Each row of a before or after table is a point. One or more steps were done to the points. Then noise was added and the rows were shuffled. The steps act on how far a point lies along the listed directions, d1 being the first. Name the steps. A step turns or swaps two directions, mirrors them in a line or flattens them onto one, adds a multiple of one to another, or multiplies one. Angles are multiples of 10 degrees, from the lower direction toward the higher: turns from -170 to 170, lines from 10 to 170 but not 90. Use the fewest steps. Two steps may share a direction if one is a turn and the other turns, adds or multiplies; they go together, in the order done. Otherwise the lowest direction goes first.

Directions:
(1): [3.3 1.9]
(2): [ 1.9 -3.3]
Before, 11 rows:
[[ 0.5  0.1]
 [-0.4 -1.3]
 [-3.5 -0.9]
 [-2.5 -2.4]
 [-0.8 -4.4]
 [ 0.3 -0.9]
 [-1.2 -0.6]
 [ 3.4 -4.8]
 [-6.3 -3.9]
 [-2.3 -2.4]
 [-2.3 -0.5]]
After:
[[-1.6 -3.3]
 [-2.8 -2.0]
 [-5.0 -5.4]
 [ 0.2  0.5]
 [-0.9 -1.2]
 [-4.4  0.0]
 [-4.1  4.3]
 [-0.9 -2.2]
 [-2.8 -1.8]
 [-0.7  0.5]
 [-1.4 -0.2]]
Steps: mirror d1 and d2 in the line at 170 degrees

Directions:
(1): [-0.2 -4.2  1.9]
(2): [ 3.7 -1.3 -2.5]
Before, 10 rows:
[[ 0.7  2.4 -2.2]
 [ 0.5  0.2 -0.5]
 [ 0.3  4.4 -1.0]
 [-1.4  3.1  0.3]
 [-0.5  1.0  0.1]
 [ 0.1  0.7 -0.2]
 [ 1.7 -0.4 -1.9]
 [ 0.9  0.7 -1.7]
 [ 1.9  2.2 -2.0]
 [ 1.0  2.2 -0.9]]
After:
[[ 0.6  6.8 -4.0]
 [-0.7  6.5 -1.7]
 [ 1.0  5.7 -2.2]
 [-0.1  2.1 -0.4]
 [ 0.7 10.5 -3.8]
 [ 0.6  2.8 -2.4]
 [ 1.6  6.4 -3.4]
 [ 0.2  1.7 -0.7]
 [ 0.3  0.8 -0.7]
 [ 1.2  0.5 -1.7]]
Steps: multiply d1 by 2.5; multiply d2 by 0.7

Directions:
(1): [ 1.7  2.5  0.6 -1.0 -5.5 -1.4]
(2): [-1.6 -2.2 -0.9  1.1 -0.4 -5.7]
(3): [ 5.7 -0.4 -0.5 -1.3  2.3 -1.8]
Before:
[[-2.1  0.9 -2.5  2.2 -5.7 -3.0]
 [ 1.4  0.4 -0.2 -0.6 -4.6 -4.1]
 [-4.3 -0.6 -1.0  1.3 -6.3 -4.9]
 [ 1.9 -4.4 -1.9  0.1  5.5 -7.3]
 [-2.6  0.4  0.7  1.2  0.7  4.4]
 [-4.2 -5.0 -0.1  1.5  0.1 -4.3]
 [ 5.4  0.8 -1.6 -2.7 -0.9 -0.4]
 [-3.5  0.6  1.6  0.5 -2.7  1.6]
 [-6.9 -1.1 -1.2  3.1 -2.1 -1.9]
 [ 0.5  2.6  1.2  0.6 -2.4  2.1]
 [-2.8 -0.3  0.8  2.1  1.0  0.1]
 [ 2.9 -2.0  0.0  0.8  1.7 -0.1]
 [ 1.7  5.2  0.3 -2.1 -4.8  3.0]]
After (13 x 6):
[[ 1.9  0.3  0.5  1.0  1.9 -2.3]
 [ 7.0 -0.6 -2.1 -0.6  2.3 -4.2]
 [ 3.0  0.2  0.2 -0.6  1.0  1.6]
 [ 3.8 -0.1 -2.8  0.7  1.0 -0.8]
 [-3.5  0.7 -1.1  0.0 -1.7  4.4]
 [-1.0 -1.9 -1.1  1.1 -0.5 -4.3]
 [-4.6  0.1 -1.6  0.9 -0.7 -2.4]
 [ 1.4 -2.6  0.2 -0.3  0.4 -4.3]
 [ 3.7  3.6  0.7 -2.8  1.5  7.2]
 [-1.2 -0.4  0.7  2.2 -0.1 -2.1]
 [ 7.4 -1.7  0.9 -2.8  2.1  0.8]
 [ 0.0 -0.5  1.5  1.1 -1.3  3.0]
 [ 7.5 -0.1 -2.0 -1.6  2.3 -1.1]]
Steps: multiply d1 by 0; turn d2 and d3 by 130 degrees

Directions:
(1): [ 0.1 -2.3  1.4 -2.7 -4.8  1.2 -2.9  3.0]
(2): [-4.6  0.3 -4.9  1.8 -0.9 -0.9 -2.4  0.9]
(3): [-1.1  2.5  3.4  3.5 -1.3 -3.0  1.1  3.7]
(4): [-1.8 -3.1  0.3  3.1 -0.5  4.7  3.4  0.9]
Before (13 x 8):
[[-1.2  0.1 -3.6 -0.8 -0.8  1.0 -1.8 -1.9]
 [ 3.1 -4.2  1.4 -2.2 -1.8  3.3 -0.5 -1.8]
 [ 0.2 -3.4 -2.5  0.1  0.6  5.5  1.3  0.0]
 [-1.6 -2.3 -0.7  3.9 -1.0  2.8  2.3  2.1]
 [ 4.9 -3.2  0.3 -3.6  1.0  1.9  0.9 -2.5]
 [ 6.2 -1.2  2.6 -5.7  0.7 -0.1  1.5 -2.3]
 [ 3.1 -3.3 -3.4 -3.3  2.3  1.6 -1.9 -4.7]
 [-2.6 -0.3 -0.5 -2.0 -1.1 -1.0 -1.8  1.4]
 [-3.7  1.3 -0.5  3.1  0.8  2.4  0.8  0.6]
 [-2.3  1.2  0.3  1.2  0.4 -3.6  0.6  0.4]
 [ 3.6  0.9  4.6 -1.7  2.0  0.1  0.6  0.0]
 [ 4.1  0.3  4.1 -5.8 -1.8 -1.8 -2.3  1.9]
 [ 4.5  2.7  4.2 -4.4 -3.1 -6.8 -5.0  2.3]]
After:
[[-0.6  2.8 -2.5  0.0  0.4 -2.1 -1.4 -2.1]
 [-3.8  2.2  0.1  2.7 -0.4  0.5 -0.5  2.1]
 [-1.4  0.4 -0.7 -0.4  3.0 -0.2  1.8 -1.8]
 [ 4.4  1.4  4.1 -1.0  0.1 -3.3 -0.3 -1.2]
 [ 4.9 -1.9  2.4 -4.3  2.9  3.0  2.4 -2.8]
 [-0.9  1.4  1.1  4.4 -0.7 -1.9  1.6  3.3]
 [ 5.6 -1.5  2.8 -6.5 -1.6 -0.6 -0.5 -0.6]
 [ 2.5 -2.1  3.6 -3.1 -0.7  3.1 -0.9  1.0]
 [ 5.1  0.0  2.3 -3.9 -1.0 -3.2 -1.8  0.3]
 [ 3.2  1.2 -0.7 -3.5  0.4 -5.0 -5.0 -1.2]
 [ 1.2  3.9  1.5  0.9  0.3 -4.3 -1.0  3.2]
 [ 4.9 -5.3 -1.0 -2.9  3.3  6.2  2.8 -6.0]
 [-3.1 -2.7 -1.5  0.5 -0.4  1.1  1.0 -0.5]]
Steps: mirror d1 and d2 in the line at 110 degrees; swap d3 and d4

Directions:
(1): [ 0.7  1.0  0.1  2.9 -5.4 -2.7  1.3  1.2  3.8]
(2): [ 3.0 -0.5  1.1  3.3 -2.8  2.7 -0.9  0.7 -5.1]
(3): [ 4.2  0.0 -3.4  0.0  0.8  4.6  0.7 -0.7  3.5]
(4): [-0.1  1.3  4.8  0.8  1.0  2.2 -4.6  1.5  3.0]
(5): [-2.1 -0.8  3.5  1.3 -0.4  2.7  4.1 -4.5  0.8]
(6): [-1.4 -3.4 -2.0  5.7  2.6 -1.1 -1.9 -1.2  0.8]
Before:
[[ 2.8 -1.7 -5.2  0.6  0.4 -0.3  4.7 -2.0 -3.1]
 [ 3.1  1.4 -4.7  1.3 -2.4  0.8  2.5  0.9  2.3]
 [-0.8 -2.0  0.5  0.5  1.9 -0.2 -3.5 -0.1 -0.5]
 [ 1.4 -0.4 -1.3 -0.6  0.4 -0.5 -0.9  0.9 -0.5]
 [ 0.7  0.6 -0.6 -0.4  1.2 -1.7 -0.4  1.5  3.6]
 [ 0.6  0.4  2.3 -0.5 -1.4 -0.2 -2.3  0.6 -1.4]
 [ 0.6 -0.8  0.7  1.7  0.7  0.6 -2.4  0.8 -0.6]
 [ 0.1 -0.1  0.2 -1.4  1.0  0.0 -1.5  1.6 -1.7]
 [-0.7 -1.0 -1.3  0.8  0.6 -1.5 -0.5  0.2 -2.9]
 [ 0.0  1.9  1.1  1.9 -5.3 -3.4 -1.4  2.0  3.8]
 [-0.4  0.8  1.1  1.7 -0.6  0.0 -0.8  0.2  2.3]
 [ 0.6 -0.3  0.9  1.6  1.8  2.9 -1.1 -0.7  0.5]
 [-0.4  2.5  1.6 -3.0 -1.5 -2.8  0.3  1.8  4.1]
 [-2.7  3.2  2.3 -4.7 -1.5 -2.8  1.8  0.1  7.9]]
After, 14 rows:
[[ -1.6  -0.4  -5.1  -2.6   1.0  -2.0   6.0  -1.9  -6.7]
 [ -1.8   0.5   0.0  -0.9  -2.3  -4.4   1.0   1.3  -3.6]
 [  0.7   0.9   2.6  -3.5   5.3   6.4  -4.1  -0.9   0.0]
 [ -1.1  -0.4   2.8  -0.8   5.5   5.8  -1.6  -3.0   4.8]
 [  2.0   1.0   0.4   0.2   2.9   4.1  -3.4   0.6   2.9]
 [  3.4   0.7  -1.1   2.0   0.4   3.5  -2.6   1.3   4.6]
 [  0.5   1.0   2.1  -0.3  -1.9   0.8   0.2   1.0   1.6]
 [ -4.8  -2.9  -6.3  -1.0  -3.7 -13.8   9.9  -2.0 -12.9]
 [  0.3   0.6   3.7  -1.8   3.4   4.6  -0.7  -1.7   2.7]
 [  3.0   1.1   0.7   0.1   0.1   3.1  -3.0   2.0   3.1]
 [  0.6   0.2   0.0  -1.7  -1.3  -0.8   1.4   0.1  -0.8]
 [  1.6   0.8   3.6   0.1  -0.1   3.6  -3.1  -0.5   2.9]
 [  2.8   0.9   1.2  -0.6  -1.4   1.7  -4.1   2.0   4.3]
 [  2.2   0.9   0.4  -2.2   2.2   2.1  -0.1   0.5   1.9]]
Steps: multiply d1 by -1; multiply d2 by 0.4; multiply d4 by 3; turn d3 and d4 by -40 degrees; turn d5 and d6 by 90 degrees

Directions:
(1): [-3.2  0.5  1.3  1.3  2.0  0.7  0.0  6.6 -3.9  2.7  0.3  1.1]
(2): [-2.6 -1.4 -2.6  3.8  0.7 -1.9 -2.9 -2.6  1.7  5.5  1.4 -0.7]
Before, 12 rows:
[[ 0.9 -1.2 -3.1 -1.2 -2.5 -0.8 -0.7 -5.7  2.9 -1.4 -0.2 -1.0]
 [ 1.1  0.2 -2.3  1.0 -1.3 -0.4 -0.8 -4.4  3.4 -0.3  1.0 -1.8]
 [-3.8  0.4  0.3  2.5  1.4 -1.2 -1.4  4.2 -2.4  2.9  0.0 -0.2]
 [-2.3 -1.9 -1.3  3.6  1.3  0.6 -0.5  3.4 -2.0  4.4  1.4  0.7]
 [ 5.6 -1.5  0.3 -4.8 -1.7  0.8  2.6 -3.7  2.7 -6.8 -2.9 -0.4]
 [-3.4  0.9  0.1  5.1  1.9  0.8 -1.7  5.3 -3.4  7.6 -0.3 -0.6]
 [-2.5 -0.2 -2.0  3.6  1.6 -1.1 -0.9  1.1 -1.5  5.9  1.0  0.4]
 [ 2.3  3.0  1.5 -4.3 -1.1  2.5  4.5  1.2 -0.3 -4.9 -0.3  0.2]
 [-3.0 -2.2 -2.2  2.6 -0.2 -0.4 -2.4 -2.3  1.6  3.5  2.0 -1.0]
 [-2.8  0.2  0.8  0.7  0.4  0.3 -1.0  3.6 -1.0  2.0 -1.0  0.4]
 [-0.2 -0.5 -3.1  3.5 -0.9 -4.0 -3.1 -5.0  3.1  2.8  1.9 -1.9]
 [-1.3 -0.1 -1.4  3.2  1.1 -0.1 -1.5  1.9  0.1  2.2  1.0 -1.9]]
After (12 x 12):
[[ 0.6 -0.3 -0.4 -0.6 -1.7 -0.8 -1.3 -3.6  3.2 -0.5 -2.0 -0.8]
 [ 0.6 -1.2 -3.5  3.3  0.0 -2.9 -1.7 -5.8  2.5  3.9  0.7 -0.6]
 [-4.7 -0.7 -1.1  0.7  0.7  0.5 -0.9  5.1 -2.9  3.1  0.4  0.5]
 [ 0.1 -0.6 -2.2  2.9 -0.1 -0.9 -2.0 -2.0  2.1  1.9  1.1 -2.4]
 [ 0.1 -0.5  3.7 -3.0  2.0  2.8  3.0  9.2 -5.1 -3.4 -2.7  1.9]
 [ 2.0  3.9  3.3 -5.3 -0.5  2.8  5.7  4.0 -2.1 -5.8 -0.7  0.8]
 [ 0.5 -0.4 -1.2  1.0 -1.8 -2.7 -1.6 -5.9  3.5 -0.6 -0.6 -1.8]
 [ 3.3 -0.5 -3.1  2.7 -2.1 -0.9 -2.3 -9.1  5.7  3.1 -1.0 -2.7]
 [-4.3 -2.6 -2.5  4.0  0.3 -1.0 -3.2 -2.8  1.4  4.7  2.5 -1.1]
 [-4.3 -0.8 -2.6  5.7  1.6 -3.9 -4.1  1.2 -0.3  7.5  2.2 -1.2]
 [-2.7  0.8 -1.3  2.6  1.7  0.4 -1.1  3.3 -1.0  3.8  1.0 -0.7]
 [ 1.5 -2.6 -2.9  2.0 -1.4 -0.3 -0.7 -5.5  3.3  1.9  0.9 -0.8]]
Steps: multiply d1 by -1; multiply d2 by 1.3

Directions:
(1): [ 1.2 -3.7 -2.5 -4.1  4.0  2.3  0.3 -0.1 -0.5  0.5  3.7  4.3  0.5 -2.4]
(2): [-2.2 -3.0 -3.1  1.2 -5.5 -0.9  0.9 -2.1 -1.8 -0.6  4.8 -1.4 -2.9 -0.7]
(3): [ 3.5 -1.1 -5.1  5.3  1.2 -0.9 -3.6 -1.1 -0.6  0.1 -0.9 -0.8  3.3 -1.6]
(4): [-1.1  4.5  0.1  3.9  2.5  0.8  1.2  2.4  0.5 -1.1  2.5  0.5 -3.6 -5.3]
Before (11 x 14):
[[ -1.7   3.2  -3.4   3.1   7.0   1.9   0.3   3.1  -1.1   0.0   8.0   2.7
   -4.9 -11.1]
 [ -0.7  -5.2  -0.5  -5.4   2.2   0.7   3.1  -1.1  -0.1   0.7   2.2   1.5
    0.4   0.7]
 [ -2.8   2.7   1.1   1.8  -2.8  -1.1   0.6   0.7   1.2  -0.3   0.2  -1.7
   -2.3   2.5]
 [ -0.8  -0.4   1.8  -4.9   0.7   3.1   1.9  -0.7   0.0   1.8   0.3   2.0
    1.2  -0.5]
 [ -0.4   2.5   4.2   2.4   1.9  -0.3  -1.1   0.3   3.4  -0.4  -6.4  -1.7
    1.4   1.3]
 [  2.7   0.3  -1.2   3.1   4.7   0.0  -2.3   0.5   0.5   0.5  -1.8   0.7
    3.7  -0.4]
 [ -1.7   3.6  -1.8   4.9  -1.2  -1.6   0.5   1.7   0.0  -1.7  -1.7  -2.7
   -1.3   0.2]
 [  0.5  -2.7   0.6   0.8  -4.7  -1.1  -0.8  -1.1  -0.7  -0.8  -0.6  -1.5
   -0.6   2.5]
 [ -1.6  -4.4  -1.0  -3.4   4.6   2.9   2.0   1.0   1.9   1.2   2.6   5.7
    2.4   0.0]
 [  1.1   3.5   0.6   4.8  -0.1   0.2  -1.0   1.1   2.1   0.0  -4.0  -2.9
    2.6   2.2]
 [  0.7  -0.2  -5.9   3.2   3.4  -0.3   0.1   0.9   0.3  -0.4   4.9   2.5
   -0.9  -6.2]]
After, 11 rows:
[[-1.2 -0.3  1.5  0.7 -2.0  0.8  1.6  1.0 -0.5 -1.5  3.0  0.6 -4.2 -1.5]
 [ 1.3 -4.7 -1.4 -3.3  2.0  0.7 -0.5 -1.3 -0.5  0.9  1.1  2.3  2.8  1.6]
 [ 0.5  1.0 -1.5  3.2 -3.7  0.1 -1.0 -2.5 -1.0  1.1 -1.6 -2.6  2.8  0.0]
 [-1.6 -2.2  1.9 -5.9 -0.4  2.8  3.1  0.1  1.4  0.7  1.4  1.3  0.3  3.1]
 [ 4.6  4.1  0.3  1.8 11.7  0.2 -5.0  3.0  1.2  2.0 -6.7  1.3  6.8 -2.5]
 [-1.8  1.9  1.6 -4.3  2.8  1.1  2.9  2.9  0.6 -0.8 -0.9  1.9 -1.2  1.5]
 [ 0.4 -2.8 -4.8  7.1 -0.5 -1.2 -2.1 -1.2  1.1  0.7 -0.9 -0.3  4.9  1.2]
 [-2.8 -4.1  3.3 -5.0 -1.8  0.6  1.3 -2.1  1.9  0.0 -2.2  0.2  0.3  4.1]
 [-2.8  3.3  2.6 -1.1 -0.2  0.0  1.6  1.7  1.6  0.0  0.1 -0.1 -2.6  2.5]
 [ 0.6 -1.2 -3.6  6.0 -0.5 -2.3 -0.1 -1.6 -0.3 -0.1  0.1 -3.8  0.9 -0.8]
 [ 3.5  0.9 -3.1  0.9  7.8  0.3 -1.5  1.9  1.8  0.4 -1.1  3.3  3.8 -3.0]]
Steps: swap d1 and d3; turn d2 and d4 by 90 degrees

Directions:
(1): [-3.6  3.2  4.6  0.0  3.3  1.8 -2.6 -2.7  2.1 -3.0  0.2 -1.6  1.6 -0.7
  4.5 -0.5 -1.9 -3.6]
(2): [ 2.5 -0.3 -1.7  2.3  3.6 -2.1 -2.7  2.8  0.7  3.3  2.4  0.1  5.8 -3.0
 -0.9  2.1  1.0 -3.9]
(3): [ 1.1  3.4  3.5  2.4  3.8  0.2  1.6  0.2 -4.2  1.6 -2.0  0.9 -2.4 -1.8
 -4.6  1.1 -4.9  0.2]
Before:
[[-5.7  7.4 10.8  1.6  7.6  2.3 -2.0 -3.2  1.0 -2.3 -3.6 -0.5 -2.0 -4.9
   2.2  1.1 -6.5 -5.0]
 [-1.4  0.0 -0.8 -0.7 -3.2  1.6 -0.4 -2.9  0.9 -2.4  1.2  0.2 -0.1  1.8
   3.8  0.9  1.4  0.8]
 [ 2.0 -2.0 -2.3 -1.4 -5.1 -1.6  2.5  0.0 -3.1  1.1 -0.1  0.5 -5.2  3.0
  -2.3 -0.8  1.0  2.2]
 [ 6.2 -5.0 -5.7  1.2  1.3 -5.0 -2.7  4.6  1.4  6.4  3.4  2.0  6.9 -3.7
  -2.9  3.4  4.2 -3.6]
 [ 4.0 -2.7 -5.2 -0.5  0.9 -2.4 -1.4  3.7  0.8  1.6  3.2 -0.1  2.1  0.8
  -0.3 -0.5  2.2 -0.4]
 [-2.5 -0.3 -0.9 -1.4 -0.6  0.1 -0.5 -3.8  2.0 -1.2  0.9 -1.1 -1.1  1.0
   3.0  1.0  2.0  0.4]
 [ 0.8  0.2 -0.4 -1.7 -2.9  0.7 -1.3  0.5 -1.5  0.0 -2.5  0.0 -3.7  0.2
  -2.2  0.8 -1.1  1.0]
 [ 3.0 -2.9 -2.8  2.0 -1.0 -2.5 -1.3  2.6  0.7  3.4  2.0 -1.0  2.8 -2.0
  -1.3  0.4  3.9  0.2]
 [-0.1  4.4  6.3  1.3  2.0  1.6  1.5 -1.8 -5.0 -0.9 -2.9  2.5 -5.1 -1.2
  -2.5  1.0 -5.0  0.9]
 [ 0.4 -3.2 -1.5 -2.1 -5.1  1.8  1.1 -2.1 -0.3 -3.2  0.3  1.2 -1.7  2.2
   1.2 -1.8  2.8  3.3]
 [-0.5  3.4  1.0  0.1  0.1  0.9  1.4  0.6 -3.7  1.1 -1.7  1.2 -5.4 -0.6
  -4.3  1.0 -2.3  4.0]
 [ 0.5 -0.7 -1.2  2.4  2.1 -0.6 -1.0  3.3  0.3  0.5 -0.5  0.3  0.0 -1.6
  -3.8  2.2 -0.7 -1.8]
 [ 2.4 -2.0 -1.7  1.2 -1.4  0.1 -1.3  1.2  0.8  1.0 -0.1 -0.4 -0.9 -0.3
  -0.1 -0.4  0.9  1.2]
 [ 4.8  2.8 -0.4  1.1  1.1  0.2  5.5  1.8 -5.7  2.0 -2.6  1.0 -4.0 -1.4
  -5.6  0.1 -3.4  5.3]]
After:
[[ 3.4 -2.6 -5.3 -0.9  0.2 -2.0 -0.8  3.4  0.6  1.2  2.7 -0.4  0.9  1.3
  -0.4 -0.8  1.9  0.4]
 [ 0.6  0.5 -0.2 -1.7 -2.8  0.9 -1.2  0.2 -1.6 -0.4 -2.6 -0.1 -4.2  0.5
  -1.5  0.5 -1.6  1.2]
 [-3.3  6.1  8.3  2.8  8.1  0.5 -2.5 -1.0  0.8  0.3 -2.3 -0.1  0.4 -6.3
   0.2  2.4 -5.1 -5.7]
 [ 1.8 -1.8 -1.6  0.9 -1.5  0.4 -1.1  1.2  0.6  0.9 -0.4 -0.4 -1.5  0.0
   0.1 -0.6  0.5  1.5]
 [ 6.7 -5.7 -6.9  0.4 -0.8 -5.0 -0.7  4.7  0.4  6.2  2.5  2.6  4.4 -2.7
  -4.0  2.8  4.3 -1.3]
 [ 1.1 -1.4 -1.9  2.4  1.2 -0.9 -0.4  3.9 -0.1  0.6 -0.5  0.6 -0.6 -1.1
  -4.6  2.1 -0.4 -0.8]
 [ 2.8 -3.1 -3.1  1.3 -2.1 -2.3 -0.6  2.2  0.5  3.2  1.7 -1.0  1.4 -1.3
  -1.3  0.2  3.8  1.3]
 [ 0.7 -1.5 -1.1 -1.9 -5.0 -0.7  2.9 -1.0 -2.7 -0.1 -0.4  0.1 -6.2  3.7
  -1.2 -1.2  0.6  2.1]
 [-2.0  0.7  0.3 -0.3 -2.1  1.5 -1.2 -3.4  1.4 -3.0  1.5 -0.1  0.5  1.4
   4.8  1.1  1.0 -0.6]
 [-1.1 -2.1  0.4 -2.5 -4.2  2.8  0.4 -3.4  0.6 -4.4 -0.1  0.5 -1.5  2.1
   2.7 -1.9  2.1  2.2]
 [ 0.7  3.8  5.3  1.5  2.1  1.2  1.8 -1.2 -5.4  0.0 -2.8  2.7 -4.7 -1.6
  -3.4  1.5 -4.8  1.0]
 [-3.0  0.2 -0.4 -1.3  0.4  0.1 -1.3 -4.0  2.6 -1.4  1.1 -1.2 -0.3  0.7
   3.8  1.0  1.5 -0.6]
 [ 4.6  2.1 -0.7  0.6  0.1  0.5  6.3  1.5 -5.9  1.7 -3.2  1.3 -5.8 -0.7
  -5.9 -0.1 -3.2  6.4]
 [-0.6  3.3  0.9 -0.2 -0.3  1.0  2.0  0.4 -4.1  1.1 -1.9  1.5 -5.9 -0.3
  -4.5  0.7 -2.2  4.3]]
Steps: turn d1 and d2 by 20 degrees; add -0.3 times d3 to d1
